Rows are points. Each copy is the shape, with its points in the same order, turned, moved and blurred by noise. Say if it was mirrored as well.

Shape:
[[-0.44, -0.44, -0.18],
[0.49, 0.31, -0.13],
[0.25, 0.00, 0.30],
[-0.05, 0.29, 0.02],
[-0.48, -0.17, -0.11],
[-0.20, -0.07, -0.01]]
Copy 1:
[[-0.08, -0.60, -0.26],
[0.16, 0.55, 0.00],
[0.14, 0.10, 0.36],
[-0.25, 0.18, 0.05],
[-0.28, -0.41, -0.20],
[-0.13, -0.18, -0.03]]
Copy 1 is: only turned
Copy 2:
[[-0.17, -0.43, -0.42],
[0.48, 0.18, 0.38],
[0.01, -0.04, 0.48],
[-0.04, 0.28, 0.09],
[-0.21, -0.15, -0.40],
[-0.08, -0.08, -0.13]]
Copy 2 is: only turned

Shape:
[[-0.01, -0.23, -0.15, -0.05],
[-0.27, -0.37, -0.40, 0.14],
[0.59, -0.44, 0.19, 0.24],
[-0.02, -0.03, 0.34, -0.11],
[0.10, 0.21, -0.11, -0.26],
[0.10, -0.18, 0.13, 0.08],
[-0.11, 0.36, 0.35, 0.06],
[-0.13, 0.20, 0.28, -0.24],
[0.44, -0.34, 0.23, -0.55]]
Copy 1:
[[0.18, 0.03, 0.07, -0.23],
[0.43, 0.35, 0.24, -0.25],
[0.42, -0.59, -0.02, 0.19],
[-0.18, -0.30, 0.27, -0.17],
[-0.27, 0.06, -0.13, -0.18],
[0.07, -0.21, 0.21, -0.03],
[-0.49, -0.10, 0.36, 0.10],
[-0.44, -0.12, 0.23, -0.23],
[-0.01, -0.63, -0.25, -0.46]]
Copy 1 is: mirrored
Copy 2:
[[-0.02, -0.12, -0.05, 0.00],
[-0.12, -0.25, -0.22, 0.34],
[0.31, -0.39, 0.66, -0.02],
[-0.12, 0.27, 0.30, -0.09],
[0.14, 0.26, -0.12, -0.26],
[0.04, -0.01, 0.28, 0.04],
[0.11, 0.58, 0.28, 0.03],
[-0.08, 0.48, 0.15, -0.16],
[-0.12, -0.18, 0.37, -0.63]]
Copy 2 is: only turned

Shape:
[[-0.02, -0.28, 0.27, -0.19, -0.08, 0.08],
[-0.02, -0.18, 0.17, 0.11, -0.03, -0.63],
[0.07, 0.04, -0.22, 0.08, -0.16, -0.01],
[0.09, -0.10, -0.16, -0.23, 0.30, 0.10],
[0.17, 0.20, 0.09, -0.28, -0.10, 0.10],
[-0.04, -0.26, 0.29, 0.16, -0.08, 0.15],
[-0.14, -0.15, 0.27, -0.13, 0.00, 0.07],
[-0.02, 1.47, 0.10, 0.15, 0.63, -0.07],
[-0.03, -0.21, -0.28, -0.05, 0.08, 0.16],
[0.37, 0.02, 0.19, 0.07, 0.17, 0.05]]
Copy 1:
[[-0.11, 0.08, -0.06, -0.36, 0.10, -0.16],
[-0.03, -0.49, -0.03, 0.06, 0.07, -0.47],
[0.04, 0.12, -0.04, 0.27, 0.09, -0.05],
[-0.38, 0.05, -0.19, 0.03, 0.25, 0.17],
[0.07, 0.11, 0.11, -0.08, 0.37, 0.14],
[-0.14, 0.13, 0.08, -0.22, -0.20, -0.20],
[-0.07, -0.01, -0.05, -0.32, -0.01, -0.04],
[0.11, -0.68, 0.74, 0.49, 0.12, 1.17],
[-0.24, 0.21, -0.29, 0.13, 0.03, 0.04],
[-0.32, 0.03, 0.33, 0.01, 0.17, -0.03]]
Copy 1 is: mirrored
Copy 2:
[[0.22, -0.22, 0.04, 0.23, 0.02, 0.14],
[-0.11, -0.17, 0.40, -0.13, 0.49, 0.01],
[-0.20, 0.05, 0.11, 0.03, -0.12, -0.18],
[0.01, -0.14, -0.32, -0.13, -0.07, -0.04],
[0.30, 0.06, 0.05, 0.03, -0.19, -0.15],
[0.00, -0.04, 0.02, 0.44, 0.09, 0.26],
[0.16, -0.22, 0.10, 0.12, -0.01, 0.22],
[0.13, 1.12, 0.19, -1.07, -0.38, 0.36],
[-0.24, -0.16, -0.19, 0.08, -0.15, -0.06],
[0.09, 0.35, -0.04, 0.08, 0.18, -0.01]]
Copy 2 is: only turned
